Every row gives one point. A path goes straight from each point to the next, and from the last back to the first. The post is the endless flat space through its rows: a point in 2 columns, a line in 3, a plane in 4, and so on, so that a path can go around it. Count how often the path circles the post. Going back the other way cancels.

Post (2 x 3)
[[ 1.8  1.5 -5.1]
 [-1.4 -0.3  5.7]]
Path (17 x 3)
[[-2.6 -2.5  4.2]
 [-6.3  3.7  0.6]
 [-1.7  1.3 -4.3]
 [-3.1 -3.0  0.7]
 [ 2.5 -2.8 11.0]
 [ 3.9  1.0  5.5]
 [-1.1  3.8 -4.5]
 [ 2.3  3.1 -0.7]
 [ 6.3 -1.0  3.6]
 [-1.1 -3.5  8.7]
 [-6.2 -2.3  2.5]
 [-2.7  5.6 -5.9]
 [ 3.4  3.6 -0.3]
 [ 4.0  0.5 -1.8]
 [ 3.3  0.4 -6.6]
 [ 1.6 -1.7 -1.5]
 [ 3.8 -4.2  7.3]]
Times around: 1

Post (7 x 8)
[[-2.0 -0.3  1.7  4.6  3.7  2.0  1.4  0.0]
 [ 0.3 -0.6  4.0  1.8 -0.3 -2.9  3.6 -0.7]
 [-2.3  0.4  2.6  3.4  9.1 -3.8 -0.2 -0.6]
 [ 2.3  3.8  4.9 -4.3 -5.7  4.3 -1.9  5.9]
 [ 1.4 -6.0  4.6 -3.5 -4.9  4.5  0.8  4.9]
 [ 0.6  1.0 -3.4  5.4  5.2 -4.5  0.2  1.5]
 [-2.8  0.1  1.1 -2.3 -1.1  0.5 -1.5  0.7]]
Path (28 x 8)
[[  4.4   5.5   2.7   5.6  -3.9  -4.9   2.9   3.1]
 [  1.8  -2.9   3.1   8.1   0.6  -1.7   3.3   1.4]
 [ -1.6   2.1   2.2   1.5   1.3  -3.6   0.2   7.3]
 [ -3.5  -6.9  -6.6   2.6   5.6   4.7   1.7   6.0]
 [  2.7   5.1   2.5  -2.2  -1.4  -4.2   1.1   1.2]
 [ -1.5  -1.1  -0.3   7.1   4.1   4.8   0.0  -1.7]
 [ -7.0   0.8  -4.7   3.6   5.5   0.3  -7.9   2.2]
 [-10.0   2.5   4.3  -4.3   4.9  -4.3  -1.6   1.0]
 [  1.2  -1.4   3.2   1.5   2.0  -1.2   5.3   1.6]
 [  3.3  -4.6   7.7 -10.2  -3.5  -2.2  -0.4  -1.1]
 [  6.0   3.4   8.2   4.8  -8.9   2.3   5.0  -0.6]
 [  0.3  -6.9  10.2  -0.1  -2.1   2.3   1.1   3.6]
 [ -2.1   5.3   3.1   1.0   1.7  -0.5   0.1   7.4]
 [ -4.4  -2.0  -1.9  -2.2   7.2  -1.8  -0.3   1.6]
 [  0.6   1.3  -4.3   1.4   2.8   3.2  -4.6   4.4]
 [  3.6  -4.8   3.2   4.8   7.7  -1.9  -3.0   3.1]
 [ -4.7  -2.3   2.6   0.4   2.9  -1.9  -4.6   3.7]
 [  3.5  -2.3   6.7  -2.7   1.1  -2.4   3.4   7.9]
 [  4.5  -3.4   0.3  -4.1  -1.7   1.8   3.5   7.3]
 [  5.9  -6.5   4.6  -0.9   1.5  -0.8   1.4  -0.3]
 [  5.1  -5.0  -0.6   6.5  -4.8  -0.2   2.8   2.9]
 [ -0.1  -5.0   1.1  -3.8 -10.5  -4.7   1.8   1.3]
 [  0.1  -4.8   9.6  -4.7  -2.6   0.6   4.8   3.7]
 [  4.5   2.9   0.4  -0.6   0.6   3.9   3.5   7.7]
 [  6.3   4.3   9.4  -8.5  -1.4  -3.1  -2.1   1.9]
 [  3.6  -1.1  -0.2   5.7   1.6  -2.6   2.6  -5.1]
 [  1.1   3.5   0.1  -0.4   3.4   4.0   3.1   3.7]
 [ -1.2   0.2  -7.3   4.1   0.1   1.2  -0.8   4.4]]
Times around: 4

Post (10 x 11)
[[-1.7  2.1  0.9 -5.8 -2.3  2.5  3.0 -2.8  2.7 -0.4  4.2]
 [-1.0 -0.9  0.9 -1.3 -0.3 -2.5  1.7 -0.5  1.8 -1.8 -1.8]
 [-2.5  2.8  0.2 -3.0  1.7  2.4  3.8  3.1  1.3 -0.3  1.6]
 [ 3.6 -3.0 -0.2  3.3 -5.3  0.6 -1.6  3.0  3.3 -2.4 -7.7]
 [-0.6 -2.2 -0.2  5.9 -6.6 -0.5  0.5  0.2 -0.2 -0.3 -1.4]
 [ 1.4  3.9  2.7 -0.1  9.1  3.5 -7.6  1.1  0.9  1.8  0.7]
 [ 2.5 -8.3 -4.2  4.5  0.5  2.6  3.1  4.4  1.6  5.0 -0.2]
 [ 1.7  3.2 -0.6  1.1 -3.7 -1.5 -2.7  4.3 -5.5  0.5  3.7]
 [ 4.8 -6.0  3.5  3.3  4.0  2.8  1.7  3.8  1.1  2.3 -3.9]
 [-0.3  7.5 -5.4  0.0 -4.8 -0.5  3.9 -7.8  1.7  0.3  3.3]]
Path (31 x 11)
[[ -2.4   0.8   4.1   1.5   4.2   6.3  -2.2   1.6  -1.6   0.9   6.9]
 [  2.0   3.4 -10.6  -0.1   2.6  -1.9   3.7  -1.8   1.7  -0.3  -6.3]
 [ -1.3  -2.7   0.7   6.5  -2.1   0.7  -0.2   5.4  -2.7   0.6  -3.0]
 [ -0.4  -2.1   7.5   2.3   0.1  -0.2  -3.5   0.0  -3.4   5.4  -0.5]
 [  3.9  -2.9   3.0   4.4  -6.7   4.5  -8.9   1.9   6.9  -0.6  -5.7]
 [ -1.0  -2.0   1.8   5.5  -3.1   0.4   1.5   2.6   2.9  -0.3   2.9]
 [ -1.4  -8.1   4.2  -1.0   1.0   5.5   8.2   6.0   3.8  -1.5  -1.4]
 [ -0.9   2.0  10.7  -6.2   5.7  -0.8   4.8  -3.2  -4.1  -2.2   2.3]
 [ -3.5  -1.4   1.7  -4.0  -0.8   0.0  -0.8   0.8   0.9   0.7  -1.4]
 [ -7.2   2.1  -4.8   4.6   7.8   0.9  -5.0   1.3   0.9  -1.2  -5.8]
 [  0.5   2.4   1.4   4.0  -3.6   0.1  -8.2   1.6  -4.8   1.5  -0.5]
 [  1.7   5.1  -5.9  -4.8  -3.5  -0.3  -2.5  -1.7   1.5   4.3   3.6]
 [  8.5   1.1   0.4  -1.7   0.1  -1.7  -1.6  -1.2   2.2   3.0   2.7]
 [  3.3   0.0  -0.2   2.6  -7.5   3.6  -1.1   0.6   4.8  -4.1   1.4]
 [  2.2  -0.1   1.0   1.0   1.9   2.3   0.3  -1.4   0.7   0.3   0.4]
 [  4.3  -5.6   4.9   2.3  -1.5   8.0  -2.2  -0.3   0.7   1.6  -2.0]
 [  2.3  -5.6   2.9   5.5   0.1   1.0  -0.6   0.9  -3.4   0.5   2.7]
 [  2.7  10.2  -1.8   1.5 -10.3  -3.0   2.2  -3.0   0.7  -6.5  -1.6]
 [  8.5  -1.3  -6.1  -1.1   4.2   6.2   3.6  -4.2   0.1   3.8   3.1]
 [ -3.9   2.5  -2.5   3.3   0.8   4.6  -6.2  -2.6  -0.5   0.6  -1.5]
 [ -0.3   1.9  -1.3  -1.7  -6.9  -1.8  -4.0   1.8   0.4  -0.9  -7.4]
 [ -5.9  -4.0  -2.4  -7.3  -0.2   4.9   6.1   3.3   0.3   4.7   7.1]
 [ -4.7   3.7  -3.1   5.1   5.1  -8.2  -6.9   0.2   0.2  -1.1  -6.7]
 [  4.0 -10.0  -3.7   7.2 -15.1   7.4   5.7  -0.6  10.0   2.9  -3.4]
 [ -7.3   2.3   2.1   8.1  -3.0  -6.5  -3.0  -3.8   4.8  -7.8  -3.9]
 [  4.8  -5.9   0.3   4.7   1.5   0.9  -2.9   4.9   1.3  -1.7  -4.7]
 [ -0.6  -8.7  -3.6   7.1  -5.5   3.6   6.2  -4.0   6.4   1.1  -6.4]
 [  1.7   0.5   1.9   3.5  -0.1  -3.6 -10.1  -1.2  -2.3  -0.6  -3.6]
 [ -1.5  -4.8   1.9  -2.6  -2.1  -0.8  -1.8  -1.6   0.8   2.1   2.5]
 [ -2.7  12.7   2.3  -5.1   1.5  -2.7  -3.0   2.2  -3.7   1.0  11.1]
 [  0.7  -2.2  -4.0   5.1  -3.6  -0.5  -0.8   3.1   5.4  -1.4  -1.4]]
Times around: 4

Post (17 x 18)
[[ 0.1  0.2  0.0 -0.8 -0.7  2.6 -3.2 -4.5 -0.3 -3.8  3.7  0.2  0.3 -7.1
  -3.9  1.2 -6.6 -2.8]
 [-0.1 -4.5 -0.5  1.9  1.0  1.4  3.2  1.8 -1.7 -2.6 -3.4 -0.4 -2.2 -0.6
  -3.8  2.6 -4.6 -0.1]
 [-5.2 -2.9  2.3 -0.4  1.4 -1.5 -6.5  4.5 -2.2 -2.8 -6.4  5.4 -1.8  2.0
   9.3  0.7 -4.2 -0.1]
 [ 2.0 -6.3  2.5  0.6 -2.6 -3.5 -3.5 -4.8 -0.5  7.2  8.1 -0.3  0.8  5.0
   2.8  1.4  4.2  7.2]
 [ 3.0 -2.1  0.2 -1.7 -1.0  4.5 -3.4 -2.6 -1.2 -1.4 -4.4  1.7 -1.2  1.0
  -0.6  0.1  1.0 -5.7]
 [-4.1  0.6  4.4  1.6  5.2 -5.8 -4.2  3.5  2.3  2.4 -7.7  2.0  0.3  2.3
   5.6  5.6 -5.8 -3.2]
 [ 0.6  1.6 -6.7 -3.2 -2.1  0.6  1.3 -3.7 -1.3  1.1 -3.0 -0.2  1.0  0.8
  -0.1 -1.6 -5.2 -0.8]
 [ 5.9 -2.0  0.6  1.4 -6.4 -2.8 -0.9 -2.5  0.5  0.5  4.2 -3.2  0.7  0.1
   1.1 -5.0  2.9  6.2]
 [-1.0 -2.4  2.5 -4.5 -6.3  0.9 -2.4 -7.3  1.0  0.3  2.3 -3.3 -1.2  5.6
  -2.4 -3.2 -1.3  4.6]
 [ 1.8  2.8  0.0  2.8  3.1 -1.8 -0.1 -2.6 -6.5 -3.2 -1.4 -1.9 -3.4 -1.5
  -1.0 -0.8 -3.8  0.1]
 [-4.1 -3.6  0.6  0.5  3.7 -2.5 -3.7  4.8 -0.5  0.1 -4.3 -5.2 -2.0  3.8
  10.4  5.6 -1.9 -5.0]
 [ 3.3  2.0 -1.7  1.8 -5.5  0.9 -3.3 -0.5  4.6  8.4  8.1 -2.1 -4.0  3.0
  -1.7 -4.9  3.9  6.9]
 [-7.9 -1.8  1.1  4.4  4.0 -4.3 -2.3  4.1 -0.4 -3.5 -1.9  3.3  1.9  8.3
   4.6  1.6 -4.4 -6.5]
 [ 5.2 -1.9  0.3 -1.2  2.0  1.2  0.5  0.5  1.4 -1.7  2.1  2.1 -3.6  1.1
   0.8 -2.9 -8.3 -4.9]
 [-7.5 -3.0  5.5  2.4  7.1 -1.1 -1.2  3.6 -0.6  4.9 -2.4  1.6  2.5 -0.9
   7.1 -3.4 -3.3 -1.8]
 [ 3.4  0.6 -3.8  5.3  0.5  0.6 -3.8 -5.6 -1.2 -1.8 -5.2 -0.5 -2.2 -3.2
   1.3 -1.5 -4.0  0.2]
 [ 6.8 -1.8 -2.5  0.8 -2.3  4.9 -4.0 -1.4  1.1  4.5  8.7 -2.2  3.7  3.7
  -1.0 -3.6 -1.2  7.7]]
Path (25 x 18)
[[  6.5  -5.3   1.4  -1.5   0.8  -8.1  -0.4  -4.3  -5.2  -1.1  -8.4   0.7
    0.6   0.1   5.3  -7.8  -0.2   3.0]
 [ -7.4  -0.5  -3.1  -1.7   0.4  -7.3   3.5  -6.3   1.2   3.4  -0.8  -0.7
    1.5   8.1   3.1   0.9  -1.0  -2.8]
 [  2.8   1.3   0.7   1.7   1.3  -1.5  -1.5  -6.0  -0.6   0.5   8.1  -4.1
   -0.5   0.0   4.3   4.8  -2.4  -5.1]
 [  2.1  -4.9  10.2   3.5  -0.1  -5.4  -1.9  -1.6  -3.2  -1.2  -0.9   3.3
    3.9  -1.7   4.4  -1.7   2.2  -0.5]
 [  0.9  -0.3  -6.8   3.3  -3.9  -7.6   2.3  -1.4  -6.7  -1.2  -1.0  -8.1
   -1.9   4.5   0.6   2.6  -3.3   4.9]
 [  4.5  -0.6  -3.7  -1.7  -5.4   0.9  -4.5  -2.3   0.8  -5.0  10.2   0.3
    3.1  -3.4  -2.9  -4.5  -6.3   6.9]
 [ -0.8   6.0   0.8   1.5   0.0  -2.1   2.6   8.3   8.5   2.0   3.2  -3.1
   -4.2   2.7   3.2 -11.1  -2.6  -1.3]
 [  3.7   0.3  -1.8   4.1  -2.2  -0.9   1.1  -2.2   5.0 -10.1   3.8   3.2
    1.0   9.0  -1.5  -0.7 -12.7   0.2]
 [  1.7   2.1   3.7  -0.3  -2.3   3.9   2.6   2.5  -3.4  -0.8   5.5  -0.2
   -3.8   5.9  -5.1  -5.1  -2.0   0.1]
 [ -3.9  -0.8  -3.0  -1.4  -2.8   3.7  -5.3   1.6   1.0   0.8   3.4   2.4
    0.7   1.6  -1.6  -6.0  -4.3  -0.1]
 [ -2.3   4.0  -1.9  -2.0  -1.9   0.5  -4.1   4.1   1.7   1.2  -0.5   7.4
   -0.6  -3.4  -1.4  -3.4  -4.7   2.9]
 [  2.2  -2.2  -1.8  -2.3   6.5   7.5  -0.9   2.4  -0.8   3.8   7.3   2.6
    3.6  -2.9   8.4  -2.6  -4.1   1.5]
 [ -5.0  -0.1  -3.6   9.4   1.5  -5.5   5.0   0.2  -2.6  -1.1  -6.1   4.0
   -0.4   5.6   0.6  12.7  -2.6  -2.1]
 [ -5.3   0.8  -1.6   2.8   1.1   1.4  -0.2  -3.2   0.0   9.5   1.5  -4.9
   -5.0   2.6  -0.9  -1.9  -7.6   1.0]
 [ -3.0  -8.8  -4.2  -1.4   1.0  -2.4  -4.6   5.5   1.6  13.1  -0.1   5.8
   -1.7   5.6   5.4  -0.4  -1.7   5.7]
 [  1.5   0.3  -0.3  -0.1   2.3  -3.3  -9.8  -5.8  -7.3  -0.9   3.0   4.8
   -1.6  -1.0   1.6  -5.2  -5.5  -0.9]
 [  3.6  -7.6   0.5  -3.6  -4.3  -3.6  -7.9  -5.6   1.1  -0.3   1.9  -2.8
    0.1   0.9   8.9   2.1   6.4   0.9]
 [ -0.7   6.2  -6.1   4.6  -3.8   1.2   0.1   1.8   4.7  -1.4   4.2  -1.7
    0.7   0.3   1.1  -9.2  -5.9   5.5]
 [  5.5   0.1  -0.6   0.3   1.6   1.5  -1.4  -2.0  -5.6   4.2   2.4  -1.2
    3.0  -7.1   6.3   2.7  -0.3   1.8]
 [  2.4   3.4   1.9   1.7  -7.5  -3.6  -9.2  -6.1   6.2   6.5  -4.0   1.9
   -7.1   0.7   3.6  -6.6   1.0  -1.2]
 [  1.8  -4.1  -6.3   3.3  -2.1  -3.2   2.2   0.7  -3.8  -3.7   1.9  -2.7
   -3.8   2.6  -0.5  -3.5  -2.7   2.3]
 [ -9.0   1.0   6.3   0.2   3.4   1.4  -3.9   4.2   0.0   0.0  -2.1   0.7
    5.4  -2.1  -5.5  -1.8  -1.9   5.1]
 [ -4.9   0.5  -6.7  -0.7  -3.4   0.5  -6.1  -0.5  -0.9  -4.5   1.2  -7.3
    2.7  -1.2   5.1  10.9  -1.4  -2.9]
 [  1.5   2.4   1.7  -3.3  -4.1  12.9  -4.4   0.8   5.6   2.4   7.4   3.0
    1.3  -3.4  -5.3  -3.9  -6.9  -0.7]
 [  0.6  -1.0   0.5  -2.0   4.1  -4.0  -7.7  -3.8  -3.2   2.5  -5.1  -4.9
   -1.2   1.8   5.1   7.5  -7.1  -2.8]]
Times around: 5

Post (17 x 18)
[[ -3.6   0.6  -0.1   2.2   2.9  -3.8  -4.9   0.5  -1.4   3.7  -0.1   3.7
    3.0  -7.6  -4.2   4.3   3.4   1.1]
 [  6.9   2.5   2.5   1.6   0.7  -1.2   0.3   3.5  -3.6   6.9  -1.5   0.4
   -2.9   6.5  -3.3  -2.1   3.6  -4.4]
 [  0.5  -2.3   4.6   4.7  -2.7   4.9  -2.8   0.1   2.1  -1.5  -2.4   0.0
    1.3  -3.7  -2.9  -0.7   1.8  -6.8]
 [  6.6   2.3   4.9   2.2   1.9   6.2  -3.4  -2.0   8.1  -1.6  -5.7  -1.0
    1.3   1.5   1.5  -4.8   0.8   3.0]
 [-11.4  -1.1  -6.3  -0.7   2.2   0.0   5.4  -1.1   1.6  -2.3  -3.6   2.5
    4.0  -1.6  -0.1  -1.2  -0.4   0.6]
 [ -1.6  -3.6  -3.1   2.3   1.1  -5.0  -1.3   0.5   4.0   6.4  -5.7   6.9
   -1.4   2.8  -2.3   0.5   4.7   2.4]
 [  2.1   4.1  -3.5   0.0  -1.7  -7.4  -2.5  -3.4   3.1   1.6   1.2  -0.3
   -4.5   2.2  -3.9  -2.6   0.8   0.8]
 [ -1.4  -0.5   1.7   1.7   0.7  -3.2   0.4  -1.9   3.8   0.2  -4.5   5.4
   -8.8   1.4   3.0   0.7  -9.9  -1.2]
 [  0.0   1.6  -3.7  -4.4   2.0   5.0   4.9  -7.0   3.9  -3.5   0.7  -3.6
    0.7   0.7   7.2  -5.2   1.3   2.4]
 [  5.0  -7.6   0.2  -1.6   1.5   5.1  -1.6   2.0   2.4   0.5  -0.4  -1.4
    6.0  -2.7   0.1  -0.2   2.7  -0.1]
 [  4.1   1.5  11.9   3.0  -4.2   0.8  -2.9   5.6   0.9  -1.5   5.4  -2.9
    5.3   5.2   2.1  -3.9   3.8  -1.8]
 [ -1.8   2.3   0.4   0.5  -3.0   3.8   1.0   0.1   0.5   4.8   4.7  -2.4
    2.2  -1.6  -1.1   1.9  -1.3  -7.4]
 [  3.6   2.2   1.8   1.9  -1.4  -0.4  -4.9  -0.2   5.2  -0.7  -3.0   3.9
    1.5   0.7   2.1  -7.9   0.5   1.1]
 [ -2.5   1.1  -4.0   0.8   0.8  -3.8  10.1   0.9   5.1  -1.7  -1.3   4.9
   -0.9   1.4   2.0  -6.9   1.3   6.8]
 [ -2.8   0.2  -1.8   0.8   3.5  -1.7   0.2  -0.8   4.7   1.1   3.0   0.9
    2.4  -1.6  -0.9  -2.6   1.6  -4.1]
 [ -0.7  -4.8   9.7  -0.6   0.0  -2.9   7.0  -4.7  -1.0  -2.1  -4.8   5.7
    7.8  -1.7   1.3   2.5  -2.6   5.7]
 [  4.6   3.4  -3.3   7.1   1.7   0.5  -6.4   1.9   2.1   3.5   5.4  -0.4
   -0.8   4.2  -2.6  -3.3   4.8   2.2]]
Path (24 x 18)
[[  0.1  -0.6   6.1   4.6  -4.4   4.2  10.4   2.1   5.7   2.8  -4.5   6.8
   10.8   2.0  -4.3  -1.1  -4.3   1.2]
 [  5.0   1.9   0.4  -2.2  -5.3  -1.0  -1.0  -1.3   9.8   1.5   4.2   4.9
   -2.3   2.1   3.0  -7.9  -0.5   4.1]
 [ -6.9  -4.6  -4.5  -2.9   3.3  -0.9  -1.9  -4.8  -0.4  -2.2   1.3  -4.7
    1.2   0.8   2.5  -5.0   7.8  -5.9]
 [ -4.7   5.8   0.7  11.8  -9.9  -9.1   5.5  -1.1  -2.4   3.4   0.0  -0.2
   -8.5   6.8  -7.9   4.5  -0.4  -4.5]
 [  1.7   2.7   1.4   2.1   0.2  -0.7  -1.2  -2.7   4.8  -1.4   1.6  -0.8
    3.2  -1.2  -0.2   0.9   0.9   4.1]
 [  0.2  -5.1  -0.9  -2.7  -1.7   1.3  -6.9   8.9   4.6   6.4  -6.0   4.2
    7.1   0.3  -6.6  -2.3   7.5  -3.0]
 [ -7.0  -3.3  -2.2   1.6   1.8  -6.8   3.4   4.8   0.8   1.9   6.5   3.0
   -0.4   0.7   0.4  -5.7   6.0   4.6]
 [ -7.7  -0.6  -3.8  -2.9   1.2   0.2  -1.4   0.0   1.9   3.8   3.3  -8.6
    2.3   2.2   1.2   3.6  -0.6  -4.3]
 [ -1.5  -0.1   2.2   7.1  -5.2   7.1  -2.2   2.2   1.4  -5.8  -5.9   1.5
    7.3   0.7  -0.3  -4.1   7.9  -0.7]
 [  7.3  -5.9   5.1  -0.9  -0.2   0.8  -4.5   5.5   6.5   1.6  -0.8   6.0
    3.5   7.2   2.9  -1.4   2.2   3.8]
 [  0.2  -1.5  -0.3   1.6   0.3   1.6   1.8  -0.6   0.3  -2.6   2.6   1.6
   -0.2  -1.1   1.6  -8.2   6.9   1.1]
 [ -7.6   1.3   1.3   2.7  -0.5  -0.8   4.4  -0.2   5.4   1.9   2.1  -1.9
   -5.7  -1.5   1.3  -1.6   4.3  -0.2]
 [ -0.3  -1.6   0.4   4.2  -6.8   0.1  -4.7  -1.4   0.7   3.5   0.8   2.7
    0.6   7.7  -2.4  -4.5   4.0  -3.5]
 [  5.3  -0.5  -2.6   7.5  -1.7   0.0  -7.2  -3.6  10.2  -0.3  -2.0   7.2
   -8.4   1.7   3.2  -2.0   0.9  -0.7]
 [ -4.7   0.9   0.7   3.7  -1.6  -6.5   3.3   3.2   2.4  -1.3  -1.1  -2.3
   -4.7   6.4  -3.7   0.4   2.8  -2.5]
 [  1.1  -4.0  -2.1  -1.1   1.6  -4.9  -1.1   2.3   4.3   7.2 -11.1   4.8
   -2.2   1.6  -3.9   0.5   2.1   2.7]
 [ -3.2  -1.6   2.6  -4.9   3.3   1.7  -0.5  -0.6  -2.2  -2.9  -6.8   3.9
    0.7  -6.7   3.8  -9.2   3.7  -2.8]
 [ -0.3  -2.9  -3.8  -1.4  -6.5  -3.1   0.9   3.1   3.5   1.9   4.2   3.6
    2.9   5.6  -1.7  -3.0   2.7  -0.6]
 [ -3.2  -4.0   3.0  -1.3 -12.4  -2.8  -0.4   4.1   3.6   1.1   1.4  -0.6
    1.7  10.6   1.5   2.4  -0.5  -0.3]
 [  5.2   1.7   9.2   2.1  -7.7  -0.7  -0.5   4.2   6.0   1.8   8.7  -0.9
   -2.6  -1.7  -0.7  -5.0   7.7  -0.4]
 [ -1.1  -2.1  -3.2   2.9  -5.8  -3.9  -0.3  -3.7   5.6   2.1   0.3   4.0
    5.2  -4.3   0.6  -6.8   5.0   5.7]
 [  7.2   1.7   1.9   3.4  -6.9   6.4   3.7  -7.9   5.5   1.1   1.0  -3.4
    8.0  -2.6  -2.0  -4.1   0.4  -2.2]
 [ -2.9  -5.9   2.3   0.5   7.7  -0.5  -4.8   4.3   3.4  -1.3  -1.7  -0.9
    5.2  -1.4   1.5  -5.0   7.0   3.6]
 [ -4.2  -4.6   5.9  -1.3  -1.8  -6.1   2.6  -8.9  -2.7  -4.5  -0.4   1.3
    4.8  -0.2   4.5   3.5  -1.7   3.0]]
Times around: 2
